Each row is a point. Before rounding, the points of a table are all equally far from one centre. They may lie mostly on one side of it. Write the centre, to within rounding.
In the rows, 128 means zero.

Points (9 x 3):
[[138 113  61]
 [155 143  96]
 [141 122  63]
 [108 148  90]
 [155 132  77]
 [136 149  83]
 [144 109  64]
 [148  78 111]
 [121 100  62]]
Centre: [127 112 101]

Points (13 x 6):
[[ 86  84  59 128 136 121]
 [133  93  61 135 107 110]
 [114 147  72 140 105  83]
 [118 102  57 132 109  89]
 [ 67 107  75 131 119  89]
 [ 70 109  73 113 140  90]
 [148  83 107 131 120 109]
 [103 116  91 121 102  70]
 [116 123  97 134 157  65]
 [ 76  85  81 126 119  93]
 [ 92 105  59 134 155  86]
 [ 82  99  61 132 120  88]
 [ 99 106 113  81 129 112]]
Centre: [108 120  96 132 133 116]

Points (15 x 9):
[[195 158 159 147 144 198 134 147 152]
 [130 169 151 143 112 186 178 130 143]
 [171 150 104 138 130 179 135 181 159]
 [130 152 108  77 152 150 159 137 157]
 [189 162 150 114 148 166 178 131 133]
 [177 128 129 107 126 214 144 122 159]
 [124 146 107 111 162 185 144 152 154]
 [147 175 185 134 153 197 140 150 141]
 [171 151 184 102 131 213  94 166 127]
 [140 140 175 106 137 181 148 160 181]
 [162 158 158  96 151 219 135 141 116]
 [123 166 129 111 114 189 164 111 168]
 [139 160 137 120 162 209 128 128 166]
 [133 171 137 157 174 187 103 158 123]
 [152 162 149  76  95 190 161 148 154]]
Centre: [149 144 145 118 115 147 107 128 125]

Points (17 x 12):
[[181 102 115 127  83 169 110 138 104 137 130 160]
 [148 125 147  84  83 154  74 102  87 157 125 130]
 [134 100 135 155 107 208 108  89 113 128 107 183]
 [147  86 163 150 112 184  55  77 111  95 148 158]
 [144  63 144 161  56 179 140 156 130 127 145 176]
 [125 112 134 131  87 142 104  78  71 120 121 187]
 [117  95 164 139  84 141 106 153  83 131 140 200]
 [153 107 137 135  77 200 127 126 112 101 121 186]
 [150  89 162 115 113 157  99  98 110 111  93 206]
 [111 131 183  96  81 165 121  76 105 168 136 174]
 [ 97 120 165  72 119 187 152 108  83 124 111 169]
 [137 101 134  94  93 168 117  71  85 163  83 142]
 [143 124 175 115 109 170 138  93  59 118 133 160]
 [133 114 145 135  69 182  97 116  61 138 124 143]
 [ 86  42 125 117 125 172 113  84 103 147 143 199]
 [ 81 115 132 112  91 203 109 132 133 117 157 198]
 [ 93 147 172 115  96 132 133  98  61 147 140 140]]
Centre: [106  81 152 120 107 144 124 111 140 116 135 121]

Points (21 x 18):
[[110 148 145 164 163 146  92 160 128 200 123 140  74 123  70 175 116 120]
 [ 88 122 142 136 114 161 105 168 150 182 116 101  82 131  46 147 104  81]
 [ 89 153 135 152 126 112  90 138 144 176 141  92  65 125  48 182 127 111]
 [ 61 165 113 151 133 156 124 136 138 174 166 102  96 127  66 150 115 128]
 [101 156 153 183 158 119  78 175 131 165 140 112  82 123  53 128  91 120]
 [116 116 120 140 141 163  79 152 135 183 135 118  76 100  69 161  89 128]
 [102 139 162 148 136 159  83 174 141 184 113  89  95 125  36 139 126 124]
 [ 79 132 135 174 133 136  90 164 153 167 166 104  73 122  57 170  89 121]
 [ 87 158 164 151 153 144 107 168 175 197 144 106  57 147  80 141 149 118]
 [103 119 149 146 116 134 102 137 153 221 154 125  63 135  77 161 140 112]
 [ 70 123 144 169 130 166  92 165 151 190 125 132  81 138  72 149 103  94]
 [ 98 155 177 149 136 147 107 161 115 185 132 105  85 119  62 150 115 108]
 [ 97 128 160 187 120 152  93 150 163 196 112 111  90 158  37 129 120 132]
 [ 87 143 153 154 108 159 109 157 140 205 135 120  81 131  59 156 110 116]
 [ 99 138 154 135 121 134  89 128 164 163  92 121  88 143  38 142 108 110]
 [ 99 132 148 182 115 154  99 155 134 187 153  90  99  95  42 159 140 123]
 [ 96 131 136 131 134 158  87 145 128 201 146 131 100 129  54 159 114 117]
 [ 91 120 123 138 160 135  95 164 138 187 144  97  52 129  54 137 116  91]
 [ 99 156 130 169 135 150  99 134 133 195 167  98 117  96  88 139  89 124]
 [112 177 162 151 118 120 121 161 171 206 141  97  74 129  64 156 134  96]
 [ 91 121 132 167 116 142  66 162 120 168 162  91  78 132  70 178 103 138]]
Centre: [133 123 114 166 128 123 120 162 153 147 128 105 111 146 104 138 138 120]

Points (31 x 24):
[[154 100 143 166 104 134 127 107 174 161 149 142 149 171 119 136 150  47
  162 116 140 172 168 133]
 [129 114 146 142 133 104 116  95 158 186 144 153 130 132 135 144 156  41
  204 135 149 166 150 141]
 [122 114 152 152 102 139 127 122 158 194 130 128 143 147 122 123 135  28
  165  90 174 176 166 125]
 [133  91 137 158 118 146 142 124 121 199 145 156 137 163 119 112 144  47
  184 114 172 167 165 142]
 [118 115 184 156 145 131 132 100 152 195 151 152 168 135 122 119 144  33
  170 135 158 167 149 113]
 [109 127 179 137 138 156 131  98 140 189 135  98 115 143 107 128 132  27
  208 118 138 202 149 117]
 [132  88 154 145 111 141 122 115 148 179 137 119 156 142  90 113 147   9
  173 121 134 161 159 124]
 [151 106 159 160 119 138 128 114 157 175 150 136 137 143 136 133 161  24
  164  98 151 184 164 100]
 [150 121 145 155 130 143 112 102 143 198 156 130 150 150 131 136 151  22
  168 100 141 148 171 133]
 [145 153 154 148 103 132 109 117 144 208 123 124 151 146 116 133 152  63
  158  97 173 160 164 125]
 [121 100 154 151 106 104 124 111 149 204 148 125 124 147 109 113 120  49
  182  85 146 147 164 103]
 [110 121 145 138 134 118  99 120 156 184 157 123 147 163 118 117 129  42
  203 109 137 176 193 104]
 [150 117 162 123 125 125 123 137 136 211 131 159 136 146 147 113 116  31
  179 137 152 164 149  90]
 [140 110 173 147 128 138 137 119 156 210 155 116 114 135 133 135 148  41
  197 113 124 175 158 111]
 [168 105 153 164 123 131 108 124 160 190 130 143 154 142 129 110 174  73
  170 148 148 151 168 126]
 [143 117 152 159 108 155 100 145 126 191 148 113  96 154 123 110 157  31
  183 125 153 155 162 115]
 [ 90  80 164 158 120 124 114 105 149 185 154 127 114 158 123 138 135  37
  169 105 147 153 161 139]
 [133 111 150 160 121 141 107 103 136 194 160  96 140 141 122 139 116  33
  179 100 148 161 131 102]
 [141 102 167 127 124 152 132 109 138 212 155 130 129 162 127 131 147  45
  200 120 133 158 122 124]
 [117 107 169 154 113 120 129  82 160 178 156 117 134 149 109 119 147  17
  167 112 133 180 152 148]
 [127 120 169 148 127 146 125  86 168 174 157  91 149 138 126 136 125  51
  164 112 151 143 155 137]
 [123 113 174 151 116 134 114 100 148 172 171 143 112 128 136 141 163  37
  139  99 140 146 170 126]
 [110  98 151 147  98 128 164 115 156 195 149 129 129 137 103 114 145  30
  147 113 131 152 163 119]
 [114 113 139 138 144 152 103 134 142 196 154 124 125 123 114 127 168  36
  179  77 153 169 134 120]
 [147 115 174 180 128 128 127  99 145 199 128 114 128 150 114 117 149  47
  171 100 171 175 164 149]
 [126 102 143 172 153 147 108  98 146 168 158 107 144 137 112 113 157  35
  199 113 156 171 166 127]
 [105  99 167 134 114 132 106 110 156 174 146 159 135 123 117  98 146  15
  148  97 155 162 127 108]
 [139 145 170 150 111 119 132 121 148 196 125 149 148 181 124 143 122  27
  175 129 138 159 155  99]
 [108 108 141 135 107 145 126 104 146 185 151 150 150 163 119 105 139   7
  160 130 157 158 158 118]
 [134 115 153 144 107 144  98 130 159 193 142 125 151 144 115 126 163  35
  186 127 156 153 137 121]
 [150 102 156 143 108 136 149  90 142 166 142 125 137 162 144 129 170  53
  194 132 150 169 171 116]]
Centre: [121 129 145 144 140 137 119 111 123 158 115 137 122 143 124 106 130  74
 155 120 116 172 144 122]
